Each row of a before or after table is a point. One or more steps were done to the points. Then noise was added and the rows were shuffled. The steps act on columns, c1 being the first. What was done? A step turns or swaps two columns, mirrors them in a line or flattens them onto one, adds a multiple of one to another, or multiplies or shifts one. Angles are multiples of 10 degrees, from the lower column toward the higher: turns from -170 to 170, lines from 10 to 170 but not 90. Use the fewest steps. Two steps may share a column if one is a turn and the other turns, adds or multiplies; they go together, in the order done. Otherwise the lowest column goes first.
(in the rows, 128 means zero)

Before (14 x 3):
[[124 103 126]
 [ 33 146 143]
 [123 131  90]
 [126 152 161]
 [160  93  99]
 [150 141  95]
 [117  90 133]
 [133 117  93]
 [125 109 153]
 [172 131 129]
 [ 99 114 161]
 [ 84  70 122]
 [ 94  90 163]
 [114 110  96]]
After, 14 rows:
[[137 152 178]
 [ 42 144 151]
 [150  91  84]
 [131 114  69]
 [117 104 126]
 [111 114  76]
 [105  94 135]
 [ 65  73 117]
 [ 98 112 181]
 [120 112 166]
 [173 132 130]
 [129 131  68]
 [ 85  91 186]
 [151 142  72]]
Steps: add 0.3 times c2 to c1; multiply c3 by 1.6

Before, 8 rows:
[[140 136  97 159  91 155 125  90]
 [142 160 143 175 123 166 128 122]
 [111  94 181  81 131  48 176  89]
 [ 83 150 143 120  81 148 104 142]
 [133 186  90 160 107 135 154 121]
 [117 143 118  85 114 178 110 155]
 [113 114 114 162 112 135 156 140]
 [ 78  91 157 118 178  45 143  73]]
After:
[[124 133 174 141 141 148 160  81]
 [139 140 185 162  71  37  90 177]
 [114 132 134  69 154 174 152 114]
 [102 125 106 112  90 159 137  92]
 [ 94  72 112 104 123 173 156 107]
 [147 109 121 199 123 181 151 122]
 [173 113 161 162  89  55  69 130]
 [108 115 136 141 141 142  98 111]]
Steps: add 1.5 times c3 to c4; turn c1 and c3 by -70 degrees; turn c2 and c7 by 130 degrees; add -0.7 times c2 to c6; swap c5 and c8

Before (14 x 12):
[[ 82 170 148  81 185  87 111 124 177 155 144 132]
 [148  74 177 120 152 172 134 101  57 130  66 115]
 [ 97 165 148 118 163  79 121  92 164 149 158 113]
 [ 90 144 168 152 192 164 138  95 122  89 106 125]
 [135 179 157 113 159 124  98 114 156 168 163 162]
 [136  64 161 101 116 123 156 180 112 142 136 178]
 [130 107 156 102 135  95 158 107 107 156 167 197]
 [140 118 147 123 215 128 107  98 184 138 175 117]
 [123 135 185 134 198 107  80 107 104 109 143 133]
 [160  91 163 128 136 143 133 107 107  69  79 137]
 [131 145 157  63 180 115 150 124 140 123 154 145]
 [112 151 136 119 206  91 123 100 162 140 114 171]
 [157 112 124 122 144 108 171 161  85 134 132 158]
 [130  82  93  83 126 121 129 148  94 126 165 188]]
After, 14 rows:
[[182 106 113 134 220 134 112  99 124 100 141 133]
 [179 195 139 121 107 140 127  92 164  69  66 117]
 [135  88 109 118 195 132 145  92 123 163 114 173]
 [142  66  95 119 182 128 141  82 130 170 159 115]
 [141  69  77  82 200 123 135 125 125 183 146 133]
 [158  92 128 114 187  92 119 108 150 172 162 162]
 [155 106 127  66 185 124 174 121 116 136 154 143]
 [163 166 129 103 112 178 152 196 148 122 134 178]
 [170 163 155 128 100 146 123 101  87  82  79 140]
 [129 124 157 123 131 153 176 171 153  93 133 160]
 [ 91 153 138  84 150 170 137 155 144  97 164 188]
 [146 136 136 122 247 135 149  88 109 181 175 115]
 [160 145  82 153 171  91 152  86  96 105 105 126]
 [156 116 126 100 152 166 166  98 162 125 167 200]]
Steps: mirror c1 and c3 in the line at 40 degrees; turn c2 and c6 by -130 degrees; add 0.7 times c11 to c5; turn c5 and c7 by 20 degrees; multiply c8 by 1.3; mirror c9 and c10 in the line at 60 degrees

Before, 9 rows:
[[124 162 149 111 150  78 111 146 167  94 147 139 144 170 133 140 126 158
  129 134]
 [110  67  90 173 101 181 170 106  59 165 142 134 130  94  70 103 138 181
  138  42]
 [ 84 138 166 159 107 217 125 157 140 173  70  55 189 190 113 103 178 109
   94  98]
 [130 141 162 106 143  87 112 133 142  95 150 163 133  89 168 120 155 123
  120 142]
 [159 167 140 123 125 110 131  85 169 127 175 152 126 107 159 150  98  42
  132 102]
 [172 143  97 128 152 111 193  99 139 149 158 124  79  94  76  99 115  33
  174 109]
 [130  92 110 139 130 107 139  61  97 121 131 137 153  85  75  94 118  72
  215  91]
 [104 128 118 133 177 120  74  87 161 101 151 158 116 119 105 129 134  83
  171 140]
 [159 144 144 142 143  75  95 173 152 112  80 137 136 135 113 152 161 131
   96 146]]
After, 9 rows:
[[129 133 160 169 156  80 131 152 172  95 149 137 146 168 132 128 131 116
  135 124]
 [158 147 140 131 140  72 138 182 153 115  84 131 136 132 108 127 154 114
  107 117]
 [ 90 171 119 125 116 211 153 152 145 174  66  50 191 193 110 117 111  80
   89 105]
 [161 139  52 159 121 114  96 101 174 120 174 154 138 115 157 135  93  92
  129 136]
 [127 124  71  89 134 106  85  84  93 118 126 144 154  88  85 130  83 127
  208 127]
 [105 142 167  52 102 180 137  80  54 173 138 130 130  94  70 133  49 187
  127 108]
 [178 134  31 144 150 107 150  65 137 152 156 123  73  95  78 134 104 126
  154 126]
 [104 126  93 132 177 121  64 138 165  98 153 154 127 117 101 130 140 119
  190 132]
 [132 111 140 155 155  91 121 139 143  95 151 166 127  87 169 132 151  95
  122 123]]
Steps: mirror c2 and c4 in the line at 30 degrees; turn c3 and c18 by -70 degrees; add -0.3 times c7 to c19; turn c7 and c8 by -50 degrees; flatten c11 and c16 onto the line at 10 degrees; turn c17 and c20 by -70 degrees; multiply c20 by 0.4

Before (8 x 64):
[[154 107 108  93  97 129 103 118 153 147 186 150  92 139 134  91 123  97
  151  86 136 128 101 138 147 181 133 115 128 103 111 152 122 112 126 163
  133 123 105  98 126 111 128 169 107 147 179 122 138 168 149 121 131 150
   67 139 155 117  85 123 156 143 169 129]
 [203 104 116 150 110 127 152 188 136 141  36 128 125 129 197 103 140 154
  140  98  95 107 100 108 168 148  95 143 131  68 140 139 121 135 145 130
   78 126 125 119 115  86 106 123 114 136 170 120 145 170 130  93 119 135
  156 149 114 169 180 130 124  86 190 164]
 [110 119  92 139  59 107 160 151  87 111 120  99 151 143 108 158  98 137
  145  92 124 120 165 130 124 122  80 115 127  93 146 116  97  84 128  91
  130 155 108 124 120 125 139  92 148 122 136 153 165 130 145 164 178 105
   90 125 140 161 140 160 104  99 135 101]
 [116 146 134 171 167 146 121 153 104 144 168 132 150  88 183 167 143 131
  123 141 190 168 119 151 122 125  80 186 137 130  72 196 146 111 162 120
  118 133 136 113 141 154 206  76 156 163 121 108  97 157 167 168 144 155
  158 142 134 147 123 156 184 169  91  97]
 [187  57 128 162   8 166 182 128 132 158 127 158 120 140 193 115 135 148
  165 111 117 143 123  95 102 114 110  90 152 144 145  96 161 151  90 107
  156  94 143 121 189  80  91 134  76 149 114  99 112 114 205 138 126 163
  134  90 113 182 150 104 123 119 141 142]
 [ 82 116 130 138  53 191 154 147 118 165 101 159  81 125 147 117 196 139
  109 109 112 175 163 131 167 110  98 117  79 170 161 135  77 163 106 129
  106 122  94 124 141 150 136 140 161 125 160 120 108  91 143 129  89 175
  131 150 132 162 127  77 139 104 144 104]
 [177 107 128 104  72  98 132 136 127  96 121 191 146 100 136 130 148 164
   81 110 114 119  74 128 129 147 136 165 119 176 134 150 160  79 135 134
  153 185 126 146 117 178 109 154 155 152 141  66 130 159  94 171 116 152
  162 112 120 133 132 199 116 124 144 127]
 [131 118 126 115 149  99 131 173 147 158 110 111  62  85 170 182 121 179
  158 160 151 135 151 139 120  45 194 137 173 145 183 115  94 115 110 109
  138 114 124 141  95 116 133 125  98 147 153 128 138 132 163 118 126 136
  115 136 132 109 168 116 176 136  95 116]]
After:
[[ 78 120 135 142  54 187 153 140 111 122 101 159  80 125 147 117 196 134
  111  88 115 176 161 133 163 113  98 120  78 212 160 135  74  82 107 127
  103 117  91 121 143 149 135 142 163 122 162 123 114 156 142 109  89 174
  129 151 132 183 124 129 137 104 181 107]
 [152 109 106  94  94 124 100 118 156 151 190 151  86 140 133  92 125  96
  151  96 137 127 100 144 147 180 134 115 130  76 110 148 122 170 122 164
  131 121 107  97 125 103 126 168 101 146 183 123 135 116 149 140 124 153
   69 143 156 135  83 169 150 145 148 127]
 [107 116  90 139  60 107 160 147  87  86 119  97 156 142 109 157  97 138
  148  78 124 120 169 133 125 117  84 120 131  58 149 118  99 135 132  96
  134 152 107 123 122 191 141  95 151 118 133 155 164  81 145 144 180 105
   88 128 142 136 140 145 104 102 100 102]
 [115 145 135 171 166 147 122 157 104 124 166 138 150  86 185 165 142 130
  123 183 192 165 117 155 123 123  74 183 140 126  73 194 148 163 161 125
  119 137 133 112 143 223 209  69 155 166 119 102 101 119 167 113 148 157
  161 148 132 158 125 104 188 167  84  96]
 [189  55 127 163   8 164 183 135 134  99 125 159 119 140 195 112 139 147
  167  98 114 144 125  94 102 113 112  91 151 166 145  98 165 108  90 108
  158  92 145 125 189 119  93 136  73 154 109  94 111 150 204 181 126 162
  132  91 110 183 153 135 124 119 151 141]
 [130 118 125 112 148  99 134 177 153 170 114 109  66  83 171 181 127 179
  156 119 149 135 154 142 120  48 187 138 171 159 183 114  92 134 118 109
  138 110 125 142  92 105 130 124  99 150 150 128 141 115 164 136 129 137
  115 137 132 140 170  94 172 135 126 112]
 [174  98 133 107  71 100 135 137 132  99 118 192 149 101 135 129 149 159
   79 102 114 119  73 129 125 146 139 167 117 221 135 149 162 165 133 134
  151 186 129 147 118 241 113 151 155 152 138  70 132  87  95  97 120 152
  160 109 121 102 133 170 114 132  66 130]
 [202 105 116 148 108 125 150 190 137  95  36 123 126 127 194 102 135 154
  140  93  97 108 102 106 166 149  92 141 132   3 139 141 120 169 145 128
   79 126 123 121 120  34  99 122 118 129 174 122 146 142 129 159 120 140
  156 150 110 162 178 187 125  85 147 164]]
Steps: turn c10 and c58 by 50 degrees; multiply c10 by 1.3; add -0.7 times c31 to c20; multiply c30 by 2; mirror c34 and c50 in the line at 50 degrees; turn c42 and c52 by -70 degrees; multiply c42 by 2; turn c60 and c63 by -70 degrees

Before:
[[130 103 120 204 223 145 111 156 112  99 106 122 148 158 106  74 143 154
  116 135 134 130 131  79 160 113 124 180  95 175  52 120 109 129  69 121
  198  66  52 155  98 137 120 146 139 161 117  91 122 171 143 122 154 120
  129 171 159 142 146 152 172 148 158 165]
 [142 141 117 105 145 114 146  81 155 198 153 114 115 195  65 132 124 106
  108  59 135 151 118 113 149  37 216  79 101 160 129  71 145 161  98 134
  200 125 184 151 172 175 157 142 166 155 126 198 122 112 156 129 132 186
  105 134 113 139 113 135 124 162 193 163]
 [ 76 143  99 105 214 136 117 174 137 139 137  82 120 151  88 145 121  98
  152 160 113 154 126 127 163 116 125 102 127 110 157  59 122  96  85 125
  106 165 127  70 117 129 115 172 140 135 153  82 116 134  91 149 149 146
  117 139 143  75 154 119 123 154 112 127]
 [112 136 138 107 125 113 186 169 184 147 196  66 159 126  76 164 154 202
  111 125 148 199  93 128 143 131 139 120 119 137 146 152  88 169  82 109
  115  66 168 108 145 151 200  92 121 125 118 136  95 119 163 137 108 206
  135 171 162 110 141 110 135 141 135 143]
 [141 144 142 127 148  99 174 139 162  58  81 129 165 101 134 116 104 103
   89  81 139 134 125 107 227  47 158 152 131 139 125  62 134 109 120 173
  141 135  27  94 161 117 126 131 106 150 138 155 125 139 150 154 127  99
  148  99 130  98 128 120 108 158 133 193]
 [187 150 137 237 112  71 163 157 116  50 172  74 106 105  80 135 131 155
  120 129 110 139 122 103 168 106 145 108  83 133 115 133 112 122  81 150
  184  72 127  85 177 143 102 142 172 164 111 112  91 164 144 100 128 149
   72 143 112 129 124 102 166 147 116 164]
 [106 131 113 132 171 124 135 144 157 178 123  85 180 109 127  99 159 131
  116 151 147 166 165 150  82 139  68 149 134 180 233  89 136 146 140  84
  171  75 178  68 139 124 195 173 156 148 112 158 113 124 104 115 124 157
  124 178  96 113 181 202 191 169 136 107]
 [129 135 170 163 126 106 127 165 137 192 129  78 126 143 105 148 184 110
  131  92  81 163 126  85 173 122  88 140 100 170 128 152 114 133 126  34
  176  44 154 141  93 111 204 100 109 120 112 136  76 143  87 189 119 175
  100 110 119 136 197 180 104 139 119  55]
 [133 137 144 139 148 154 183 177 164 126 126 100 100 116 122 125 149 147
  200 150  96 196 106 141  92 127 144 185 108 163 139 169 116 115  99 118
  135 117 147 138 145 127 135 165 152 143 144 215 119  64 149 148 142 150
   91 106 151 136 106 130  83 144 180 160]
 [101 173 189 138 193  85 168 147 118 194 123 130 173 163 111  65  92 117
  168 167 156 127 124  93 118 106 137  98 173 166 147 124 172 109 104 112
  160 163 143 113  71 105 153  86 133 120 133 171  81  66  94 140 124 137
  178 119 214 131 157 138  94 115 169 135]
 [156 123 103 148 200  70  78 167 113 138 113  18 131 186  59 181 125 184
  103 109  83 131 125 125  56 103 147 137 178  85 132 130 136 123 180  79
  160 147 142 106 161 115  95 140 119 136 133 129 155 168  83 147  92 127
  156  93 193 142 133 134 135 121 150 144]
 [132 124 134 150 183 136 184  94 132  83 142  95  79 154 147 154 126 122
  150  95 144 155 137 138 172 145  87 169 157 104 100 152 163 101 107 124
  120 107 193 133 122 151 107 135 102 102  91 174  87 105 113 110 132 149
   96 166 165 182 129 202 117 110 124  87]
 [111 103 160 219 142 126  71 169 167 116  84 117 140  74 117 126 127  95
  133 110  84 156  97 121 178 132 135 138 133 103 128 158 163 132 110 156
  133 105 147 191 143 138 171  86 178 130 146 187 117 127  97 104  98 122
  172 206 114 173 139 132 114 126 166 134]
 [158 157 149 147 167 153 116 110 189  72 121 125 157 155  77 142 129  94
  124 100 166 144 124  61 146 188 169 171  45 105 128 156 149 110 122 114
   77  71  62 174 134 133  59 134 155 152 161 150 109 191 132 129 126 124
  108 125 152  88 137 133 161 126 124 147]]
After, 14 rows:
[[139 145 140 143 148 100 175 139 162  57  72 129 168 101 135 116 105 105
   89  81 139 115 125 108 159  47  74 151 131 120 126  63 134 110 120 121
  140 133  27  94 161 116 127 132 106 125 138 154  33 139 150 153 128 100
  147  99 129  96 128 119 107 146 133 194]
 [134 138 144  97 150 155 183 178 163 126 115 100 100 115 120 125 150 146
  200 150  97 137 107 140 106 126 124 186 107 107 139 169 117 113  97 148
  134 118 148 140 143 126 135 167 150 140 143 215 158  63 148 150 141 150
   91 108 153 137 106 131  84 113 178 161]
 [186 149 138  65 112  69 164 159 117  49 162  74 106 105  81 135 131 155
  120 130 110 122 122 103 106 105 102 108  82 196 115 135 112 122  83 128
  184  72 125  84 177 144 101 142 170 155 112 112  80 167 143 100 129 149
   70 143 112 129 124 101 166 138 117 162]
 [106 131 113  76 171 125 134 143 158 178 112  85 179 109 126  98 158 130
  117 150 148 120 167 149  98 139 200 150 135  92 232  91 135 145 141 112
  169  75 177  68 139 122 192 174 157 151 114 159 166 124 103 115 125 157
  124 178  96 113 181 201 191 142 136 108]
 [111 137 140 133 128 114 186 169 183 149 185  66 158 125  75 164 155 202
  111 125 148 140  95 128 102 131 136 120 120 108 145 152  87 167  81 146
  115  65 168 109 146 151 201  93 122 126 116 138 101 119 163 137 106 205
  134 170 162 110 141 111 135 109 134 142]
 [129 103 120  48 221 146 111 157 111  98  97 123 148 158 107  74 141 155
  115 136 134 121 131  78 132 114 136 178  94 142  53 122 110 129  70 129
  197  65  52 155  99 137 119 144 141 157 116  91  96 172 143 123 153 121
  131 172 160 143 145 150 172 142 158 166]
 [111 103 161  79 143 126  72 169 168 116  75 117 138  74 118 128 128  96
  134 108  85 137  97 121 137 131 102 139 133 205 129 157 164 132 109 116
  133 106 147 190 143 139 172  86 177 130 146 187  77 128  97 104  98 122
  172 206 113 173 140 133 114 113 166 134]
 [133 124 132 140 183 137 186  95 132  85 131  94  81 154 147 156 126 124
  149  95 145 142 137 139 105 146 155 170 159 160 100 152 162 100 107 100
  118 108 195 135 124 152 107 136 103 108  91 174  73 103 113 110 132 149
   96 166 164 183 128 201 117 104 124  86]
 [102 173 188  76 194  85 168 148 119 197 115 131 174 164 111  64  91 117
  168 167 156 133 124  94  80 106 135  97 173 103 146 124 172 111 103 145
  161 163 143 112  72 106 154  86 133 114 134 170 120  65  94 140 124 137
  180 119 214 131 156 136  92 120 168 134]
 [130 134 170  55 124 105 126 164 137 190 117  77 125 143 105 147 184 112
  132  93  81 133 126  83  95 121 226 140 101 116 128 153 114 135 125 159
  178  46 155 138  91 110 203 101 109 118 111 135  70 144  89 190 118 175
   99 109 119 137 198 180 104 120 121  56]
 [158 122 104 137 201  70  77 166 111 137 103  17 131 187  60 181 125 183
  103 107  81 132 124 125 127 103 153 136 178 175 133 130 136 122 180 174
  160 146 142 106 163 114  94 139 120 130 132 127 204 169  83 147  92 127
  155  94 193 143 134 134 136 119 149 142]
 [143 142 116 102 145 114 149  81 155 198 142 113 114 194  65 132 122 105
  108  60 135 121 119 114 129  38  67  78 100  90 128  70 144 162  96 191
  202 124 185 149 171 174 156 142 168 128 127 196 106 112 157 129 131 184
  105 134 113 138 112 134 124 143 193 164]
 [158 157 149 145 167 155 116 110 188  72 113 126 157 155  77 142 128  94
  123 100 165 132 125  61 116 190 112 171  46 159 129 154 148 110 124 167
   79  72  61 174 132 132  58 133 157 171 161 150 105 191 132 129 126 125
  108 126 153  88 137 132 161 119 124 147]
 [ 76 141  99 156 214 136 116 172 137 138 127  81 121 150  88 143 120  98
  152 160 112 125 125 128 129 115 133 101 127 127 156  59 121  96  85 128
  104 165 127  70 116 130 114 171 140 133 153  82  91 136  91 147 149 146
  117 140 144  75 154 119 123 135 112 128]]
Steps: turn c4 and c30 by 140 degrees; add -0.3 times c10 to c4; shift c11 by -10; flatten c22 and c62 onto the line at 120 degrees; turn c25 and c49 by -70 degrees; add 0.3 times c26 to c46; turn c27 and c36 by 130 degrees
